Each row of a before or after table is a point. One or more steps were done to the points. Then noise was added and the rows were shuffled. The steps act on columns, c1 being the first. What was done? A step turns or swaps two columns, mirrors them in a line or flattens them onto one, adds a multiple of one to another, or multiplies or shifts one. Angles are multiples of 10 degrees, from the lower column toward the higher: turns from -170 to 170, lines from 10 to 170 but not 90. Use the fewest steps. Two steps may share a column if one is a turn and the other turns, adds or multiplies; they go together, in the order done. Otherwise the lowest column goes first.

Before, 11 rows:
[[ 0.8 -3.9  3.0]
 [-1.9  6.1 -8.1]
 [-2.9  8.2 -4.7]
 [-7.7  5.4  1.1]
 [ 0.2  1.6  4.2]
 [ 4.5  2.0  2.1]
 [ 2.1  5.2  4.0]
 [-6.9  7.1  0.3]
 [ 5.9  3.3  1.1]
 [ 8.7  2.4 -2.5]
 [-2.8  5.2  3.1]]
After:
[[ 3.8  3.1  0.7]
 [ 0.9 -4.4  3.5]
 [-5.7  4.9  1.4]
 [-2.0  5.6  3.2]
 [-1.6  8.0 -4.4]
 [-1.3  5.7 -8.4]
 [ 1.7  5.2  3.8]
 [-4.7  6.9  0.0]
 [ 6.0  3.0 -2.5]
 [ 0.4  2.3  4.0]
 [ 3.5  2.4  2.2]]
Steps: multiply c1 by 0.7

Before, 10 rows:
[[ 15.0  -0.2   3.4  -1.8   2.6  -2.0  -2.6   4.4  -2.5]
 [  1.5   3.8   2.6  -3.5   2.4   0.0   8.7  -5.8  -1.7]
 [  3.1   1.9  -8.1  -4.3   1.0   1.7  -2.2   6.5   6.2]
 [  5.4  -1.1   2.0  -4.8  -1.7  -1.7   2.1  -6.1  -0.3]
 [  1.4   2.2 -11.1  -6.7  -0.7   1.8   5.9  -4.4  -1.2]
 [ -2.4   4.5   1.1  -4.3  -3.7   2.6  -1.6  -1.8  -1.7]
 [  1.7  -1.5   3.7  -6.0   2.3  -3.4  -1.7   6.5  -1.8]
 [ -2.2  -0.4  -0.3  11.8   1.1  -0.3  -1.3   0.7  -3.4]
 [ -1.0  -0.6   2.3   1.3   0.2   8.2  -0.2  -2.4  -1.7]
 [ -1.0   0.5   3.1  -2.5  -2.4  -2.8  11.9   2.5  -2.4]]
After, 10 rows:
[[  2.5  -4.6   2.0  -1.6  -5.0  -1.5   1.7  -6.3  -3.1]
 [  9.7 -11.4   3.6   2.9  -1.7  -2.1  -2.8   4.6   1.7]
 [  2.0   4.6   1.0  -3.8  -4.3   3.1  -1.7  -2.0   0.9]
 [  0.1   1.1   3.0  -2.5  -2.8  -2.7  11.7   2.4 -20.2]
 [ -0.6  -2.3   3.5   1.9  -5.4  -3.4  -1.5   6.6   0.8]
 [ -1.7   1.5  -0.2   0.9  12.1  -0.6  -1.5   1.0  -1.5]
 [  3.6   1.1   2.6   2.1  -3.7   0.1   8.9  -5.5 -14.7]
 [ -1.2   0.3   2.2   0.0   1.5   8.0   0.3  -2.6  -1.8]
 [  3.4  -0.9  -7.8   0.7  -4.4   1.5  -2.1   6.4   9.5]
 [  2.6   0.5 -10.9  -1.1  -6.9   2.0   6.2  -4.5 -10.3]]
Steps: turn c1 and c2 by -50 degrees; swap c4 and c5; add -1.5 times c7 to c9

Before:
[[ -3.9  -4.2   5.6  -0.5  -1.5   2.0  -0.5   0.6  -3.0  -3.6  -4.1   1.6
    3.0   2.1]
 [ -2.2  -3.3   0.2   0.5   2.8   3.2  -8.2   5.4  -1.6  -3.1   5.1   0.7
    1.4   3.0]
 [ -3.6  -0.9  -5.0   1.9   2.2   0.8   6.4   4.7   1.8   3.8   1.2  -0.4
    5.8  -2.1]
 [  7.1  -1.1  -5.2   0.7   3.2   2.4   2.6  -1.5  -3.4   2.9   2.3  -2.0
   -5.4  -2.0]
 [ -2.9   4.2  -3.2   1.4 -13.9   2.1   4.4   2.4   0.2   5.6  -6.1  -7.8
    3.3  -6.9]
 [  1.5  -0.4  -5.2  -5.7  -4.9  -0.2   1.6   4.5  -3.2  -1.7   7.7   1.6
    5.3  -1.9]
 [ -2.0  -5.2  -2.4  -0.5   3.1  12.8  -3.5  -0.9  -3.5   0.4   6.1   3.8
    3.1   3.9]
 [ -0.1   4.8  12.6  -0.5   2.6   0.1  -0.2   2.2  -4.0  -1.5   7.1   3.6
    1.7   3.5]
 [  3.4   1.3  -3.0  -5.8   2.9   2.1   3.6   5.7   3.4  -0.7   5.0 -13.6
  -10.5  -0.4]
 [  6.7   3.4   8.5  -0.4   3.4   2.3   0.9   3.8  -3.1  -2.9   6.1  -8.0
    2.3   0.7]
 [  2.2   4.7  -3.6   0.8   2.1  -0.1   3.7   0.0   3.5  -1.0   4.4  -3.1
    4.0   2.6]]
After, 11 rows:
[[ -1.3   2.6   0.3   1.6   2.8   3.1   8.7   5.1   4.7  -3.1   1.9  -2.2
    1.1   3.3]
 [  5.2   4.8   8.9   2.2   2.9   2.0  -2.9   4.2   5.5  -3.4   4.9   6.5
    2.6   0.4]
 [  2.8   3.5  -2.9   5.5   2.9  -2.1  -3.6   5.4   5.8  -0.8  -2.1  13.0
  -10.5   0.4]
 [ -2.6  -3.2   5.7   1.7  -1.7   2.5   3.3   1.4  -4.1  -3.9   2.3  -0.7
    2.4   1.9]
 [ -0.4   2.7  12.3   0.4   2.2  -0.2  -2.7   2.3   5.9  -1.5   4.9  -4.8
    1.4   3.1]
 [ -1.3   3.2  -3.6   0.5 -13.9   2.9  -5.9   1.7  -5.6   5.2  -1.6   7.2
    2.6  -6.8]
 [  1.7   1.9  -3.5  -0.9   2.0   0.4  -5.8   0.3   4.2  -1.0  -2.6   2.8
    4.3   3.0]
 [ -2.6  -4.2  -4.7  -0.4   2.1   1.3  -4.4   4.3   0.9   4.1  -1.7   2.0
    5.3  -1.1]
 [  0.9  -2.4  -5.1   3.6  -5.3  -3.8  -1.4   4.2   7.3  -2.2   4.5  -0.5
    5.5  -2.2]
 [  5.2  -0.6  -5.6   1.0   2.8   3.1  -0.8  -1.8   1.7   3.0   3.8   2.1
   -5.2  -1.7]
 [ -1.1  -2.9  -2.5   9.0   2.8   9.8   6.6  -1.3   5.7   0.6   4.4  -2.7
    2.7   4.1]]
Steps: multiply c1 by 0.7; turn c2 and c7 by -140 degrees; turn c2 and c12 by 160 degrees; mirror c4 and c6 in the line at 70 degrees; turn c9 and c11 by -80 degrees

Before:
[[ 5.0  7.2 -0.1 -7.8 -7.7  2.9  2.4 -5.6 -9.0  3.8 -3.5 -2.9 -3.9 -5.3
   2.3 -3.1 -6.9 -1.3  0.5  2.3 -2.6  2.3 -3.2  3.1]
 [-4.7  5.8  5.7 -2.3 -2.5 -4.9 -4.7 -6.2  2.1 -0.3 -1.9  2.6 -6.4  6.2
   9.2  0.9  3.3  3.3 -5.6  0.9  3.2  3.4 -1.5 -1.6]
 [ 0.5 -2.8  7.2  3.4 -7.2  3.1  0.6 -6.2  1.6  7.4  5.3  0.6  0.8 -0.8
   2.5  7.4  4.2 -0.6  0.1 -0.6 -7.3  9.1 -1.0 -2.9]
 [-3.5 -3.0  5.6 -5.8  2.6  3.9 -2.5  4.3 -2.1  4.9 -3.7 -1.1  0.7  3.5
   2.1 -1.4 -1.8 -5.6  2.6  3.9 -3.0 -1.3  3.7 -1.7]
 [-0.4  2.3 -1.6  0.8 -5.1  4.9 -5.4  2.3 -0.6  1.2 -0.7 -5.7 -9.0  1.1
   6.4  0.7 -2.2 -7.5  3.5  0.1  2.7  2.3  5.4  2.9]
 [-3.9  0.2  4.7  5.4 -3.6  0.2 -6.6  0.1 -7.8 -5.9  5.4  3.7 -2.0  2.9
  10.8 -2.2  6.4  5.3 -8.2  1.8 -3.5  4.4  1.6 -5.6]
 [ 0.9  0.4  2.2 -6.0  1.0 -3.7 -5.7  4.0 -7.2  5.9  8.3  7.4 -6.4  5.0
   6.7 -3.8 -0.5 -1.8 -6.7 -8.1  4.0 -3.8  3.1 -1.9]
 [ 7.5  3.2  4.3 -5.5 -6.7 -5.4  2.1 -7.9  2.7  1.6  8.3  1.3  0.0  2.1
   1.5  1.7 -1.5  4.6  2.9 -8.6 -9.0 -1.4  7.9  2.7]
 [ 3.8  6.2  3.9  4.7 -4.6  6.9 -3.5  1.2 -1.8  3.0  8.7 -3.5 -8.2  5.1
  -0.8  7.0 -0.9 -5.9 -7.7 -4.4 -2.3 -4.5 -2.0 -7.0]
 [ 1.9  4.9 -2.2 -2.3  0.1  0.7 -0.2  0.4 -1.5 -3.9  3.7 -5.5 -8.0  3.9
   8.0  6.7 -4.4  4.8  3.8 -5.5  2.0  2.2  8.6 -8.4]]
After (10 x 24):
[[  3.8   7.5   3.6  -2.5  -4.5  -8.8   5.4   4.2  -1.8   3.1  13.2  -3.3
   -8.3   4.7  -1.0   7.0  -1.1  -5.6  -7.6  -0.3  -2.6  -4.5  -2.0  -4.3]
 [ -0.2   1.7  -1.6   2.2  -4.8  -3.7   5.0   0.6  -0.8   1.2   0.0  -5.7
   -9.1   1.1   6.4   0.7  -2.3  -7.4   3.7  -2.3   2.7   2.4   5.5   4.3]
 [  7.7   4.6   4.4   3.8  -6.8   5.9  -4.7   7.0   2.3   1.3   2.7   1.5
   -0.2   1.9   1.6   1.8  -1.5   4.4   2.8   9.4  -8.9  -1.1   7.9   0.7]
 [ -3.6   1.6   4.7  -1.6  -3.7  -2.4   8.3  -1.9  -7.9  -6.1  10.8   3.9
   -1.7   2.9  10.9  -2.1   6.4   5.1  -8.1  -0.5  -3.4   4.0   1.8  -5.2]
 [  0.4  -0.3   7.1  -3.1  -7.0  -3.9   1.1  -0.3   1.5   7.4   8.7   0.6
    0.6  -0.4   2.8   7.2   3.8  -0.6   0.0   6.2  -7.3   9.3  -1.0  -2.2]
 [  4.9   7.2  -0.1   5.6  -8.0  -1.7  -6.2  -3.0  -8.9   3.8 -11.5  -2.6
   -4.1  -5.3   2.4  -3.2  -7.3  -1.6   0.3   5.0  -2.6   2.3  -3.0   4.0]
 [  1.3   1.0   2.3   7.8   0.9   2.9   2.2   8.5  -7.0   5.9   2.4   7.4
   -6.6   4.9   6.5  -3.6  -0.4  -1.2  -7.0  -2.4   4.0  -3.8   3.4  -3.0]
 [ -3.4  -1.5   5.8   5.9   2.8  -4.4  -1.3  -3.1  -2.0   5.1  -9.4  -1.2
    0.6   3.9   1.9  -1.3  -1.7  -5.7   2.4  -4.9  -3.1  -1.2   3.5  -0.5]
 [ -4.8   7.5   5.6   4.1  -2.5   3.9   2.7  -1.8   2.1  -0.4  -3.7   2.7
   -6.5   6.0   9.3   0.7   3.3   3.3  -5.8   6.1   3.3   3.5  -1.5  -3.6]
 [  2.0   4.2  -2.3   2.2  -0.2  -3.4  -1.1   5.4  -1.2  -3.7   1.3  -5.7
   -7.9   3.7   8.0   6.8  -4.3   4.5   4.0   0.7   2.2   2.3   8.6  -7.5]]
Steps: add 0.3 times c3 to c2; add 1 times c4 to c11; turn c4 and c7 by 150 degrees; mirror c6 and c24 in the line at 80 degrees; mirror c8 and c20 in the line at 140 degrees
